Each row of a before or after table is a point. One or more steps were done to the points. Then noise was added and the rows were shuffled. The steps act on columns, c1 being the first. Write out the steps. A step turns or swaps two columns, mirrors them in a line or flattens them onto one, adds a multiple of one to another, or multiplies or shifts one. Angles are multiples of 10 degrees, from the lower column toward the higher: turns from -170 to 170, lines from 10 to 170 but not 90. Use the fewest steps. Two steps may share a column if one is a turn and the other turns, adds or multiplies; they go together, in the order done. Otherwise the lowest column goes first.

Before (10 x 3)
[[ -4 -32  13]
 [  6 -19 -24]
 [ -7  -7   0]
 [ -9 -31 -26]
 [  1 -20  15]
 [ -5 -35 -30]
 [ 27 -32 -23]
 [ -5  -3 -23]
 [ -7 -24  18]
 [ 13 -26  95]]
After (10 x 3)
[[ -6 -16 -26]
 [-28 -34 -30]
 [-13  -4  -1]
 [  5 -33 -22]
 [ -4 -27  96]
 [-26 -35  12]
 [-13 -19  17]
 [ -6  -1 -20]
 [-32 -31 -25]
 [-24 -22  18]]
Steps: add 0.7 times c2 to c1

Before (9 x 8)
[[ 11 -38   8 -64  26   2  32 -34]
 [ 34 -95 -58 -82 -21 -13  30 -35]
 [-17  31  25  18   4 -22 -41  24]
 [ -9 -19  64  48 -10  -1 -14  15]
 [-10 -40 -32 -13 -17  47  10 -62]
 [ 54  22  37  32  17   1 -23  27]
 [ 11 -39 -38 -35   4   2  62  10]
 [ 24 -31 -25 -35 -22 -30  54 -55]
 [ 12 -18   8  37  48 -30 -11   1]]
After (9 x 8)
[[-11 -21  66  19 -11   0 -15  33]
 [  8 -40  10 -29  25   3  33 -50]
 [ 55  23  37  18  16  -1 -24  34]
 [ 11 -19   6  10  49 -30 -10  17]
 [-18  32  24  13   3 -23 -44  25]
 [ 23 -29 -30 -34 -19 -29  54 -60]
 [ 11 -38 -35  -5   5  -1  64  -8]
 [ -7 -43 -31 -32 -18  47  10 -52]
 [ 33 -96 -58 -37 -17 -15  30 -62]]
Steps: flatten c4 and c8 onto the line at 60 degrees

Before (14 x 14)
[[-30 -16  12  16  20  26 -60 -27   4  47 -20  -3  25  37]
 [ 41  44 -52 -30  21  34  36  13 -53  19 -31  30 -12  34]
 [-13  11 -50 -53  17 -36  14  38   2 -49 -55  38 -60 -16]
 [ 25  -5 -65 -37  -7 -73  52   8  -4  -1 -47  11 -76  18]
 [-37  -8 -18 -19  32 -24   7 -81  67 -57 -32   9  -2  -9]
 [  2   6  61  -6  60 -67  61  17  -3   4 -74 -39 -58 -24]
 [-11  38  -5   3  25  -6  15  28  22  55  -7   7  45  15]
 [ 21  39  29 -36 -12  35   8  21  -2  83   3  29 -41  30]
 [ 23  17  -6 -68 -18 -35  57  36 -52  -2 -44  51 -15  46]
 [-89  38  -2   3   2  45 -11 -34   5  63 -10  -3   9  44]
 [ 16  34 -14  17   9  -9  35  30 -62  18  24  64 -18  30]
 [-38 -27  25   6 -28   5  11 -24  45 -17 -44 -71 -20 -33]
 [ -1 -50 -52 -27  34 -38  90  21  17 -23 -75  65 -51 -17]
 [-68 -33   5 -33  31  -2  -8 -54  26  26  -1 -42  13 -45]]
After (14 x 14)
[[ 27 -41 -51  74  -5 -72  13   9   0  -1 -45  11 -64  16]
 [ 40  32 -36  61  24  35   9  13 -55  19 -29  29 -33  35]
 [ 16  22 -21   8   7  -9  36  29 -62  18  26  62 -31  30]
 [ 26   7 -80  30 -17 -35 -26  37 -52  -3 -44  50 -24  48]
 [-37  -7 -11  24  32 -23  -6 -80  68 -59 -31  10   2  -9]
 [-88  35   9   3   3  45  -3 -35   6  63  -9  -1 -12  44]
 [-38 -33 -10 -26 -28   5   4 -25  45 -18 -44 -71  -3 -30]
 [-31  -2  60 -17  21  25 -19 -28   3  48 -20  -4  31  39]
 [-70 -22 -10   6  30  -1 -33 -54  25  25  -1 -41  28 -44]
 [ 23  14 -30 -16 -13  34 -33  23  -1  85   4  27 -55  31]
 [ -2 -69 -81  59  33 -36  39  22  16 -21 -77  65 -20 -17]
 [-13 -18 -29  65  17 -34 -22  39   1 -50 -54  39 -58 -15]
 [  1 -23 -67 -53  60 -67   8  20  -2   4 -72 -37 -51 -24]
 [-11  57 -12   2  25  -6  10  27  22  54 -10   6  20  14]]
Steps: turn c2 and c13 by -30 degrees; turn c3 and c4 by -110 degrees; turn c3 and c7 by 60 degrees
